Every row gives one point. Two turns around zero, p and q, are shown by what they do to some points. Write where each new point lands after one turn and then the other. Backwards means that the second turn is done in reverse. Each puzzle has new turns, and all numbers are rounded.

Turn p:
[3.2 4.9] -> [ 5.6 -1.8]
[ 0.4 -2.2] -> [-2.0 -1.0]
[-3.6 -2.7] -> [-3.5  2.8]
Turn q:
[ 4.7 -2.9] -> [5.0 2.3]
[-1.2 -1.0] -> [ 0.2 -1.6]
[-3.5  3.9] -> [-5.2 -0.8]
Where do these land?
q, then p: [-4.4  4.4] -> [-2.8  5.6]
q, then p: [-1.2 -3.4] -> [-2.2 -2.8]
q, then p: [ 0.6 -1.6] -> [ 0.1 -1.7]
p, then q backwards: [5.0 0.6] -> [-2.8 -4.2]

Turn p:
[ 5.3 -2.2  8.8  1.1] -> [ 2.3 -9.8  1.8  2.6]
[-3.0 -0.6  1.6 -1.4] -> [-2.7 -0.4  2.2 -1.3]
[ 2.3 -4.4 -1.2  2.1] -> [-1.1 -1.3 -3.5  3.9]
[-2.4 -0.7 -3.5 -1.2] -> [-2.4  3.3 -1.4 -1.1]
[ 4.0  1.3 -5.0 -3.6] -> [ 2.6  1.6 -5.8 -3.5]
[-3.7  2.2 -0.1  1.3] -> [-0.6  2.9  3.4 -0.1]
[-2.5  4.4 -0.6  1.6] -> [ 1.9  3.6  3.4 -0.6]
Turn q:
[-3.8  3.3 -0.2 -5.8] -> [ 5.0  0.9 -3.6 -4.5]
[ 6.4 -0.2  3.6  2.8] -> [-1.6  4.0  3.7  5.4]
[ 3.2 -0.9  3.6 -1.1] -> [2.2 2.2 2.9 2.7]
[2.5 2.5 0.7 0.2] -> [-0.3  3.2 -0.7  1.4]
[ 0.1 -3.0 -4.9  1.9] -> [-2.8 -4.7 -1.8  1.8]
[-3.6 -2.8 -4.5  3.7] -> [-4.4 -5.6 -0.9 -1.8]
[-4.7  1.0  1.6 -1.8] -> [ 2.1 -0.1  0.3 -5.0]
Where do these land?
p, then q backwards: [ 0.9 -1.3  1.5  0.9] -> [ 0.7 -1.9 -1.1  0.0]
p, then q backwards: [0.3 3.6 1.1 3.5] -> [ 2.0 -1.7  3.7 -2.4]
q, then p: [-2.0  0.2 -2.4 -0.9] -> [-1.6  0.6 -2.7 -0.7]
q, then p: [-2.5 -0.7  1.6  2.2] -> [-1.9 -1.9  1.6 -2.1]
q, then p: [ 0.7 -1.2 -0.6  4.2] -> [-2.9  0.7  3.2  1.0]
p, then q: [ 1.9  0.9 -1.5  3.6] -> [-3.4  1.8 -0.5  2.2]
q, then p: [  0.8  -1.5   0.5 -13.4] -> [ 8.0 -3.7 -9.8  2.9]
